Each row is a point. The ring and each string are closed loops that go straight from each point to the next, and from the last back to the first. Before rounding, they use only three directions, however many columns there are. Count how often each string passes through the ring. Passing back the other way cancels.

Ring (6 x 3):
[[-23  16  29]
 [ 17  29   9]
 [ 29  19 -17]
 [ -2  -3 -36]
 [-28 -20 -22]
 [-42 -17  17]]
String, 32 rows:
[[ -3  40  39]
 [  2  21  38]
 [ -4  10  18]
 [ -9   9  10]
 [-20  25  15]
 [-33  29  34]
 [-39  16  36]
 [-47  -9  48]
 [-34 -25  32]
 [-26 -14  12]
 [-18   5  -2]
 [-39   2   0]
 [-59 -39   3]
 [-52 -58  -1]
 [-37 -43  -5]
 [-21 -19  -5]
 [-21 -19  -6]
 [-25  -5  -8]
 [-42 -12 -10]
 [-55 -37  -5]
 [-55 -60   8]
 [-36 -37  10]
 [-24  -9   5]
 [-21   9   0]
 [-29  10   7]
 [-41  18  21]
 [-40  12  44]
 [-24  10  40]
 [-11   7  28]
 [ -8   8  11]
 [-12  22  10]
 [-13  42  22]]
Times through: 5
String (19 x 3):
[[ -2  15 -47]
 [-15   9 -29]
 [-25  -6 -34]
 [-28   6 -17]
 [-15  -2  -5]
 [-23 -28   3]
 [-40 -40  17]
 [-52 -24  30]
 [-50   7  31]
 [-26  19  11]
 [-13  11   3]
 [-13  18   2]
 [ -5  35  10]
 [ 11  46   8]
 [ -4  24  -5]
 [  7  15  -7]
 [ 29   7 -16]
 [ 49   1 -39]
 [ 30   8 -56]]
Times through: 2

Ring:
[[-11  10   2  -7  -8  -8 -41  -1  20]
 [-27  25  -6 -20  -4 -10 -36  11  13]
 [-24  25 -11 -22  -5   3  -7  20  -2]
 [ -4  11 -12 -13 -10  26  31  22 -17]
 [ 14  -2  -8  -2 -12  40  51  17 -24]
 [ 33 -19   6  12  -9  43  45   0 -22]
 [ 30 -19  11  14  -8  29  17  -8  -8]
 [ 15 -10  10   8  -9  11 -15 -10   9]]
String:
[[ -4   8  12  -7   7   0 -26  -5   0]
 [  1   3   1  -3  -9   9 -11   2   6]
 [ -4   5  -4  -3 -17   2 -24   3  19]
 [-25  21  -8 -15 -15 -15 -49   8  29]
 [-13  14  -7 -12 -11   3 -16  10   9]
 [-20  23   0 -21   7   0 -15  10  -7]
 [-31  32  -7 -29   7  -2 -12  19  -9]
 [-32  33 -22 -30 -10   7   8  33  -6]
 [ -7  12 -18 -12 -21  20  19  23  -2]
 [ -1   7  -3  -8  -6  16   8  10  -7]
 [-14  20  -1 -19   7  11   5  14 -17]
 [-29  32 -16 -30  -3   9  11  29 -13]
 [-21  23 -23 -20 -21  10   5  28   5]
 [-10  13 -11 -11 -16  10  -2  15   5]
 [ -4   9   0  -9  -3  11  -2   7  -4]
 [ -6   9  -5  -8 -12   7 -10   8   7]
 [-14  12  -8  -7 -21  -8 -41   5  30]
 [-14  11   2  -6 -12 -17 -60  -5  33]
 [ -8  10  12  -7   6  -8 -42  -8  10]
 [  1   4   8  -3   0   7 -14  -2   0]
 [ 16 -10   1   9 -20  17  -3  -2  12]
 [ 29 -23   8  21 -24  16 -14 -14  21]
 [ 25 -19   3  17 -24  19  -5  -8  16]
 [  7  -1   3   0  -8  15   0   1   0]
 [  3   2  11  -2   3   6 -17  -5   0]]
Times through: 1
